Each row is a point. To make a cloud, some directions were put in groups of two or more. Within a group, all points are equally far from the middle, so they leave a hole (a ring in 2 directions, a hollow ball in 3). The other directions are filled evenly. Then the cloud was stretched, turned, moved and blurred a little. Count the holes, and give their numbers of directions, smallest first.

Cloud (20 x 3)
[[ -2 -60  78]
 [ 10 -44  21]
 [ -3 -35  -9]
 [ 54  28 -34]
 [-28 -26  36]
 [  5  34   5]
 [-70   2 -69]
 [-14 -14 -46]
 [-77 -16  41]
 [-64 -52 -61]
 [-81  63  -9]
 [ -2  54 -55]
 [ 26  65  36]
 [ 59  -4  27]
 [ 25 -38 -30]
 [-66 -46  66]
 [  1  19  -3]
 [  5  16  63]
 [-10  33 -24]
 [ 54  74 -17]]
Holes: 0

Cloud (22 x 3)
[[ 39 -41  60]
 [ 69  14  12]
 [ 36 -41 -47]
 [-26 -64  32]
 [-35  12  53]
 [ 68 -18 -20]
 [-35 -35 -35]
 [ 44  -8  64]
 [ 74  -9   7]
 [-44  16 -19]
 [ 40 -73   3]
 [ 18 -69 -30]
 [-26 -23  64]
 [  6  25  65]
 [ 67 -25  34]
 [-48 -43  20]
 [ 48 -20 -46]
 [-19 -71 -11]
 [ 64 -28  39]
 [ -3 -78  23]
 [ 65 -48  10]
 [-19 -68 -18]]
Holes: 1 (3)

Cloud (29 x 4)
[[ 54  24   0 -52]
 [ 57  38 -29  43]
 [ 20  38 -83  44]
 [ 57 -32   1 -10]
 [  0  17 -25 -11]
 [-69  -7 -10  41]
 [ 55  60 -10 -22]
 [-76  41  10 -11]
 [ -7 -13  74  51]
 [-24 -51 -44 -66]
 [ 48  -4  43 -33]
 [-43  54   6 -60]
 [ 13 -68 -50  20]
 [ 26  -3  17  19]
 [-34 -49 -13 -56]
 [ 64  26 -45  21]
 [-72 -38   1 -49]
 [ -8 -50  -6 -23]
 [ 36  29 -44 -53]
 [-41 -90  52  39]
 [  8  -8  67  42]
 [-54 -41  57  13]
 [ 82 -14  23  24]
 [-71  65  21 -33]
 [-60 -31  79 -44]
 [-21   6  70   3]
 [ 35  17 -60 -14]
 [-37 -52  76 -16]
 [-48 -28 -38  -7]]
Holes: 0

Cloud (28 x 4)
[[-39 -25 -70   6]
 [-75 -51  -6   8]
 [-26  58   9 -25]
 [-55 -61  19  -8]
 [  5 -37 -39 -26]
 [-31   5 -21 105]
 [ 24 -28 -71  40]
 [  6 -70 -32  10]
 [ 12 -36  19 -31]
 [-61 -13 -39 -26]
 [-62  54  20  14]
 [-50 -44 -33  80]
 [-71  22 -48  13]
 [-47 -48 -46  67]
 [-17  -8 -68 -19]
 [-70 -50   8  58]
 [ 38  41 -41  14]
 [-56  15  42  67]
 [ 35  10 -67  20]
 [ 16  59 -47  34]
 [-38 -52 -52  63]
 [-52 -22 -19  94]
 [ 46   4  -3 -12]
 [-17  -2  37 -44]
 [-76 -14 -21 -20]
 [ 17  -4 -80  27]
 [ 57   3 -16  15]
 [-26 -52 -59   8]]
Holes: 1 (4)

Cloud (31 x 4)
[[-10 -50 -67  -5]
 [ 49 -58 -37 -38]
 [-22  20  -6  57]
 [ 27 -31  83  -3]
 [-77 -24  17 -26]
 [-73 -26  19 -37]
 [  9  26  54 -56]
 [ 13 -58 -44  40]
 [ 55 -61  13 -47]
 [ -9 -16 -12  68]
 [-28 -64  19  51]
 [ 37  12  52  42]
 [ 17 -66 -58 -15]
 [-67  10  37   9]
 [-44 -29  75   2]
 [ 38 -25  -7 -75]
 [-32 -25  58  46]
 [ 75   2  38  -3]
 [-23  34 -17 -59]
 [-36 -81   7  27]
 [  5  62  31  -7]
 [  0 -89  39 -31]
 [-29  13 -18  53]
 [ 17 -23  70 -55]
 [-11 -56  53 -61]
 [ 60 -73  18   4]
 [ 57   7  19  46]
 [ -8 -98  13  12]
 [-34  54  26 -12]
 [ 29 -34  72  31]
 [ 13  59  26  12]]
Holes: 1 (4)

Cloud (49 x 6)
[[   8   17  -59   -7   24  -38]
 [ -48  -36  -22   42   63   49]
 [   3    5  -91   31    4   -6]
 [ -87   19  -38   51  -20  -13]
 [  55   47   -8  -39  -21  -57]
 [ -18  -45  -31   19   22  -22]
 [  45   35   -1   80   14   30]
 [  14  -17  -30  -83   -4   47]
 [  46   29   28  -28  -51   -3]
 [   5   37  -32  -16   32   97]
 [  63  -23   11  -13  -27   57]
 [  38   35   65  -33    6   65]
 [ -67   19   17  -29   -2   52]
 [  23   47  -71   41   52  -18]
 [  43   -1  -72   14  -35  -38]
 [ -47  -30   17   69    2  -24]
 [  24    0  -59   13  -64   82]
 [ -19  -57  -24   14   46   54]
 [ -24   -6   63  -41 -107   13]
 [  20  -27  -59  -58  -61  -67]
 [  11   34   29   75  -24   -6]
 [   8  -23   41   42  -75  -43]
 [ -14   56   49  -18   15   64]
 [ -36   27   30   39  -23  108]
 [  40    2   37   85   49    5]
 [ -16  -20  -31  -23    6  -85]
 [ -13  -30   52   -3  -99   56]
 [  47   32   51  -13   22   82]
 [ -11   55  -48   11   40   32]
 [  44   53  -49   45   33    2]
 [ -46   37   70  -17   19   15]
 [ -71   18   -5  -13  -59   27]
 [   7  -55   58    1  -28  -43]
 [  33   -3   59   64   43  -33]
 [ -13  -79   11   35    4   74]
 [   2   43  -19   90  -70  -13]
 [ -22   34   -9  -28  -72   31]
 [ -65  -11   10   52   69   28]
 [ -51    2   51  -42  -78   41]
 [  21  -61   12    2  -30  -93]
 [  -7   14  -19  -68   27   59]
 [  18  -67   -2   33  -11    3]
 [ -42   47  -13  -16  -28   -2]
 [  -3   19  -41  -20   65   90]
 [  28  -37  -16   18   46  -40]
 [  26    7  -31  -56   23   18]
 [   1   57  -71   37    7   -2]
 [ -50    1   74   20   38   44]
 [ -56   -5   56  -14  -60   25]]
Holes: 1 (3)

Cloud (54 x 6)
[[ -27   50  -48  -51   51   19]
 [  94  -11   40  -19   30  -49]
 [  39   40   74  -50   12   15]
 [  92   14   -6  -17   -8  -21]
 [ -21  -57  -75   -6  -25  -55]
 [  82   -1   -9  -35  -77  -22]
 [  12   68    8   -1   17   -9]
 [  44   18  -24  -50  -62   16]
 [  54  -12   17  -60   74   35]
 [  35  -22   -4  -59   36   42]
 [  14  -16  -91   -8   17  -39]
 [   3   14    9   -4   -8   54]
 [  69  -50  -32  -57    6    5]
 [ -10  -11  -88   -3  -14  -27]
 [ -32   32   11   10  -43   32]
 [  59   16   -7  -84  -46   -1]
 [  45  -21   15  -11  -46  -44]
 [ -23  -45   27  -34   19  -55]
 [   3 -107  -31    3   47   34]
 [  31  -16   27  -82  -14   71]
 [ -48   22  -38  -52  -34   46]
 [ -45   73  -14   20  -21  -38]
 [ -59  -17  -67   -7  -14  -67]
 [ -11  -43   49   18   38  -27]
 [ -23  -24   36    6   12  -14]
 [ -24  -15  107  -14  -43  -44]
 [ -31   56  -10  -34    2  -12]
 [  -2   11   -2   16 -100   43]
 [ -29    7   14  -68  -20   20]
 [  38  -51   12  -78    8   47]
 [   7  -15   44  -45   59   22]
 [  20   35   21   -1    7   70]
 [ -54   38   25  -11   37   52]
 [  54   -6    9   25    3   42]
 [  60  -43  -68  -34   -8  -49]
 [  18   48   37  -28   70  -63]
 [  47    6  -55   -4    2   81]
 [ -21   -5  -31   24  -48  -16]
 [  44   -6   23  -30  -22   63]
 [  63   14   13  -15   66  -65]
 [  47   -7  -49   -4  -83   36]
 [  52  -28  -92  -94  -47   32]
 [  42  -26  -58 -105  -31   44]
 [ -25   22  -59  -20   13   20]
 [  26  -77  -51  -29   73   26]
 [ -52  -27  -14  -43  -54   24]
 [ -40  -61  -10   14   45  -96]
 [  23   28   43   -7  -83  -18]
 [ -16   62  -36  -90   -4  -41]
 [  -4  -86  -28   35   55   27]
 [ -19   19   48  -48   72  -55]
 [ -14  -82  -36  -22  -10   60]
 [ -17   31   19  -20  -45   55]
 [ -17 -101  -13   -8   16   45]]
Holes: 0

Cloud (75 x 8)
[[ -28  -63   66    7  -98   -3   56    3]
 [  26  -57   -2  -14  -22   36    0  -72]
 [  -4   41   77  -13   28  -38    3  -27]
 [ 104  -42    6  -10  -33  -30  -46   31]
 [ -25  -70   35  -18   -5   18   -9    2]
 [ -11  -44  -11   -5   55   76   48   78]
 [  59   -7    5   10  -18  -74   65   12]
 [ -32  -39   66   16   31   55  -21   25]
 [ -57  -76   50  -60  -83    0  -16   43]
 [  81  -28   21   54  -78  -49    0   67]
 [ -46  -43   58  -44  -55    8   -2   10]
 [  72   14    6   68   56    7   48   23]
 [ -30    7   -3  -19  -18  -15  -65  102]
 [  33   10    6    9  -47   65  -13   97]
 [ -13  -51   -4  -86   14   92  -39   19]
 [  65    5  -45  -74  -45   78   16   29]
 [ -36   59   14  -30  -14   26   44   53]
 [  41  -78   -8   16  -27   49    3   70]
 [  59  -27  -19  -31   17   19   31   23]
 [  21  -19  -18   68  -21   57  -10   20]
 [  66  -18   19   -2  -16  -73   44   17]
 [  66  -24   51  -49  -24   33  -68  -63]
 [  39  -67  -24  -30  -30   64  -29  -16]
 [  -6   20   54   -2  -60  -14  -82   17]
 [   8   30   55   58   10   45   77  -20]
 [   1   14   77   57   37   27   -5    8]
 [  -3  -43  -59  -37  -27   36    2   -8]
 [  31   22    8   -5  -70   96   56   44]
 [   7    5  -20    6  -24  -49 -106   21]
 [  57 -100   27   13  -75  -48  -10    4]
 [  -7  -26   36  -86  -15  -10    8  -15]
 [  64  -45    6  -44    5   36   -4  -51]
 [   2  -79   26  -50    8   13   46   63]
 [ -31    6   19   32  -61   58   -1   51]
 [  47  -36    1   -4   36    2   78   37]
 [  -4    5    3    5   53   12  -64   12]
 [   4  -83   55  -20   23    9   -2   17]
 [  54   25   66    8   29  -67   46   37]
 [  68   -9   23  -22    3   22  -12  107]
 [ -10   16   11  -51  -78    6   80   34]
 [  84  -29    8  -31   50   18   27  -36]
 [  19  -14  -46  -77  -25  -20   11   41]
 [ -12  -22   73  -65  -15   -2  -89    0]
 [  17   12   36  -28  -54   85   50   -7]
 [   6   26   12   -4  -19   84  -86   25]
 [  73   35   31   51  -46   22  -34   -2]
 [  23  -22   41  -71  -85   19  -22   -1]
 [ -71    2   47  -14    2   16  -32   69]
 [   2   58   23   12    4  -73  -55   32]
 [  26  -69   59  -62   26   32   25   48]
 [ -84   -8   36    7  -11    9   35    5]
 [   0  -62   13  -95  -23  -16  -27   52]
 [  -5  -53  -39  -38  -49  -45   -3  -20]
 [ 116  -29   47  -19   23   26    0   21]
 [  62   14   -2  -28  -79  -21    7   23]
 [   9   26   28    8  -90   43  -16   17]
 [  19    8   22 -105   37   -6   46   11]
 [   0  -24   -6   -4   86  -11    2  -19]
 [  51   54  -16  -32   10   36   17   34]
 [  -2    4   64   -6  -56   28  -55    6]
 [  10  -40   48  -86   34   78   53   25]
 [  31   24   47   58  -34   20   -5   17]
 [ -28    3   71   11  -34    5  100   46]
 [ -62  -12   -2   19  -53   20    3  -28]
 [  71    2   11  -34   11   30   16   71]
 [  -5    0   34   26  -86   44  -65   14]
 [  54   42   -2   -6  -97  -13  -39   14]
 [  22   32   19   -3   15   63   88   70]
 [ -41    2   61  -13    0   26    6  -11]
 [ -51  -22   55  -57  -41   30   49   13]
 [  15   17   26  -65  -13  -63   54   22]
 [  47    0   45   14  -91  -62   25    1]
 [ -24  -68   94    3   27  -29   18    5]
 [  42   -1   -7  -40   11   20   77   45]
 [  58    5   26  -41   45  -54   44   22]]
Holes: 1 (3)

Cloud (73 x 8)
[[  11  -10    3  -23    8  -54   16 -107]
 [ -18   15    8    2  -85  -68   76  -14]
 [  12  -45  -27  -10  -76  -56  -45  -13]
 [  28   -1   72  -32  -59  -11  -18  -24]
 [ -14    0  -78  -28    3  -10   14   -4]
 [ -32  -33   20   -8  -22   -3   84    4]
 [ -54   -1    3  -31   57  -48  -78  -10]
 [ -41  -50   16   -6   26  -45  -27    1]
 [  56    8   53   16  -37   49  -22   30]
 [  64   21   33   50   20  102   15   19]
 [  68  -44   22   -1   20   92  -44  -37]
 [  79   35    5  -30  -21   33  -38    3]
 [  22  -59  -95  -28  -54  -75    8    3]
 [  43   23   59  -24  -47  -54   53  -86]
 [  41  -32  -81   -9  -25  -36  -35   32]
 [  42  -64    1   15  -55   57  -27   81]
 [ -39  -41   39  -22  102  -50  -51    3]
 [  15  -32   92  -37   -3   48   15  -68]
 [ 113   -6  -30  -48   -6   23   47  -14]
 [  10    6   25  -28  -10  -31   -8 -118]
 [  47  -46  -18    1    5   -7   42  -64]
 [   2  -68   43  -29   -7   84   -8  -66]
 [ -14  -36  -27  -29   26   -2   38   63]
 [ -33   -8   53  -40   14  -48  -29  -52]
 [ -19  -57   54  -66   -7   59   29  -62]
 [   2  -76   55  -47  -69   22  -53   30]
 [  52   59  -40   61  -77   27  -43   18]
 [  84  -77   42   -9   -9  -22  -20  -11]
 [  72    4   63  -26   10   11   21  -27]
 [ -19    5  -45   23  -10  -56   25   14]
 [  -3   52  -57  -71  -77  -96  -10  -33]
 [  23    8  -62   -5   11  -52  -26  -28]
 [  27  -61  -40   22  -93   -5   23   -3]
 [ -33  -28   68   -3   34   22  -34  -16]
 [  13   33  -71  -24  -91  -88    9    0]
 [  77  -91   33   -6   34   14   -9   36]
 [ -18   53  -47   12  -10   -4   32   14]
 [   1  -32   51  -48  -32  -51   16  -33]
 [ -15  -24  -21   -8   -2    2   29   44]
 [ -54   -4   45  -45  -36   35  -58   37]
 [   5  -53  -26  -40   30    5   64   36]
 [ -16   -4  -31   20  -83  -54   28   26]
 [ -29   37   -1   12  -17  -23  -68  -28]
 [  67  -78   -6   39  -22   31   42   17]
 [  -8   40  -45   25  -35    8   -6   27]
 [ -83  -57  -19  -50  -43  -17   12   47]
 [  30   -7   -2   26  -49  101   45  -35]
 [ -38   25   10  -50   -3   25  -60   44]
 [  36  -17   18  -14    1   94   45  -56]
 [ 102  -12   46   39  -58  -12    3  -54]
 [  -4   13   61  -41   -2  -56   -3  -68]
 [  10    6   43   33  -10  -39   61   10]
 [  23  -20  -82  -56  -71  -17   22   41]
 [   6   -4   -7  -53  -33   32   50  -47]
 [  38   43  -10  -13   35  -36  -66  -16]
 [ -22  -73   50   -6   10   37   20   11]
 [  58  -34   70   21  -19   79   12   20]
 [ -40  -45  -77  -34   32   59   35  -27]
 [   6    4  -57   27  -34  -10  -33  -40]
 [ -40   32  -32   42   -1   27  -16   42]
 [ -31  -25  -20    5   80    8   -9   -9]
 [   3  -68  -57  -28  -53  -27   -8    1]
 [  27    1  -14   18   16   42  -92    1]
 [  56   -2   63    4  -25  -45   24  -34]
 [  62    1  -49  -26 -114   53   42   10]
 [ -17  -68   36   -1  -17   -3   77    5]
 [  58  -35   -6  -42   26  -19  -35   27]
 [  41  -14  -18 -101  -91  -38    3  -19]
 [ -87  -25  -21  -48  -72   73  -15  -35]
 [  -3  -86  -30   23  -14   20  -44   79]
 [ -42  -47  -22   13   24  -42  -26   56]
 [  81  -17   38  -47  -28   52   29  -78]
 [ -11   64  -65  -49  -60   23   41  -29]]
Holes: 0

Cloud (75 x 8)
[[ -68  -59   37   -9    1   36  -32   59]
 [ -87   33   22  -63   30  -16    4  -47]
 [  21    1   56  100   19    6   29  -14]
 [  36  -15  -70   78  -34  -28  -33   32]
 [   0  -21    1    3  -17  -50  -25   57]
 [   3   15  -32   49  -29   11   70  -34]
 [  59  -42   30  -31   43   11   23   -1]
 [ -55   35    6   -2  -27  -17  -26   51]
 [ -37  -26   34   -4   56  -38   25  -26]
 [  -3  -47   50   44  -40   10   97  -20]
 [ -40   -2   78  -38  -18   51  -39  -14]
 [ -33   78  -10   16   16   15    4  -10]
 [ -12   22   12   37   24   23   30   99]
 [  -2   -1   21    2  -48  -11   14  -59]
 [  41   83  -33   17   35  -28  -41   30]
 [  16   -3  -46  -40   82   31  -22   58]
 [  73   16   -5  -35   28  -19  -47  -14]
 [ -33  -54  -43   -6  -27  -31   36   -4]
 [ -51  -33    0   -8   15  -56  -38   35]
 [  47   16  -40   18   59   20  -47   45]
 [ -46  -15    5  -21   87   54   14   77]
 [  68   73   -6   15   70   10  -41   15]
 [ -26  -84   25  -94  -13   28    7   84]
 [   6  -39  -19  -30   12   11   44  -90]
 [ -49  -59   12   26  -42   18  -36   26]
 [  24   -8  -57   38   12  -19  -52   22]
 [ -31  -26  -41   10   66   42   51  -31]
 [  36   13  -21   55  -43   44  -23    0]
 [  -9   46   35  -60   15  -42  -48  -23]
 [ -18  -39    5   25   78    8  -28   23]
 [ -69   33   -2   14    2  -21   74  -40]
 [ -24  -41   25   98  -14   16  -31   43]
 [ -56   11    2   16   46   -1   -6   54]
 [ -31  -11   85 -121   17   36    9   58]
 [ -32   28  -11  -84   -4   48   -6   61]
 [ -78    7   42  -41   43  -56   30   32]
 [ -33   44  -25    8  -25   47   67   53]
 [ -44   31   35  -24  -29   41   56   69]
 [  -5  -43  -18  -57   -2  -13  -17   49]
 [  56  -35    1  -60   31  -58    1   26]
 [ -19   40  -12   39   46   45  -30  -17]
 [   3  -64  -54  -11   20  -70  -23    2]
 [ -22  -10   32   21    5  -23   51    9]
 [  31  -46  -10   53   60   31   -7   -5]
 [ -25  -15  -48    2   -3   36   47   54]
 [  -9   47   12   54   66  -20    0  -27]
 [  -7   67   36  -72   37  -12   28   47]
 [ -90   -9  -59   20  -27   63   22   46]
 [  14  -85   65  -74   30    6   38  -62]
 [ -13  -31   55  -26   77   48  -11   47]
 [  20  -48   -1   20  -61  -53    5   11]
 [ -67  -10   12    1   12   30   27   15]
 [ -87  -26   -7  -24   49  -53    9   31]
 [  -8  -72  -38   23    9  -25   58   -3]
 [   8   96   15   23   61   16    3   47]
 [ -10   26   37   46   77   15   22   86]
 [ -74   -3   91  -36   54   14   75  -10]
 [  11   31   76  -60    3   -2   26   68]
 [  21  -46   12  -44   19  -52  -20   31]
 [ -44   58   21  -54   28    5  -66    0]
 [ -33   10   85  -66  -17    6   49   50]
 [  34   17   -2  -37    0  -63  -47  -36]
 [  13   33   39  -43  -55   73   20   32]
 [ -33   46   -3  -64  -30   39   40   31]
 [   3   61   30   45   53   10   15   39]
 [   1   30  100  -70   19   -3  -65    9]
 [  46  -47   36   -1  -39   -7  -30   49]
 [   1   -5  -39   14  -21   62   63    8]
 [ -34   57    6   35  -38  -30    0  -44]
 [   3   31   24  -12   57   21   67   -8]
 [ -30  -36   71  -81   -8   41   41   -8]
 [ -59   32   65   12   29  -41   21  -11]
 [ -13   32  103  -70   11  -19  -32   10]
 [ -42  -24  -26   -3  -52   59  -21   32]
 [ -32   17   50  -80   20   -5  -34   42]]
Holes: 0
